Each wall is flat, endless, passes through zero and stands at right angles to its row. A trip goes straight from one point to another. Which walls does it cross, in order?

Walls:
(1): [ 40.8 -25.1]
(2): [-10.2  20.3]
(3): [ 10.6 -29.4]
(4): [  6.5 -47.7]
(5): [  7.9 -43.1]
(6): [-26.0  24.1]
(7): [ 30.4 -26.9]
Trips:
[ 4.4 29.8] to [-13.4   1.9] => none
[-8.2  9.6] to [ 4.4 12.9] => none
[-13.9  26.7] to [ 7.4 25.2] => none
[-23.5 -21.8] to [  5.4 -13.6] => 6, 7, 1
[ -9.0 -11.9] to [ -4.0 -14.7] => 1

Walls:
(1): [  4.8   9.1  -7.5  16.7   4.1 -24.0   1.6   7.9 -12.0  26.9   6.7]
(2): [ 16.0   5.1   5.3 -21.8  20.1  12.6  -0.1 -20.2   5.0  -0.3   6.7]
(3): [  5.3   9.9 -14.4   9.8 -15.4 -32.9  24.4  -0.5 -19.4  10.3  -7.5]
(4): [ -2.2  -5.2  -4.7  30.9   3.6  -0.5   6.9 -32.9   9.2   0.0   7.5]
(5): [-15.4  -3.0  33.4   3.3  30.6 -34.6  39.8   5.7  -5.7  12.5  -6.7]
(6): [ -6.5  -6.0  -4.3   5.7  11.7 -10.5 -17.1 -12.7   0.9   3.0 -11.5]
(7): [  6.3  18.8  10.6   5.6  16.1 -33.8  -4.1  -6.2 -24.3  -0.4 -35.2]
(8): [-21.1 -22.7 -19.9   0.9   7.0  19.6  23.7  29.2   3.6 -25.4 -11.1]
(9): [ -6.6  22.5  17.7 -51.4 -50.0 -44.1  -5.7  23.5  18.7 -34.4  18.8]
Trips:
[ 11.3   4.6   5.8   4.1   0.2 -10.4  26.6  38.6 -23.4 -28.5   9.6] to [  9.2  -6.3   2.3 -13.6 -11.7 -45.6  18.1 -31.2 -17.5  11.1   0.9] => 8, 4, 6, 2
[ -7.0  -9.5   0.3  -3.6 -16.7 -18.7  29.6 -17.7  -8.6  21.7 -19.0] to [ 27.8 -12.2  -9.0  21.4  18.3 -24.7  34.6  10.6 -17.3  15.8 -28.5] => 8
[  3.3   3.1   6.9  31.7 -24.5  -4.2  34.3  -6.4   1.5 -47.3  15.9] to [ -7.3 -27.0   2.5 -11.4   4.8   2.8   5.4   2.9  13.4  23.5  36.3] => 3, 2, 1, 9
[ 46.0  13.0  11.5 -16.3 -11.1  18.0 -38.1   6.6  -3.4   2.3   1.9] to [  2.8  21.0  11.2 -11.0   5.7  16.8  -2.4  -9.2  -6.9  42.5  -2.5] => 7, 1, 9, 5
[-33.0 -12.4  10.4   4.3  31.6  -2.0  44.8 -18.8  -4.9  23.8   1.9] to [ 11.8 -15.5  12.4  -5.8  15.0   5.5   2.0  -4.9 -14.6  30.7   5.5] => 8, 3, 4
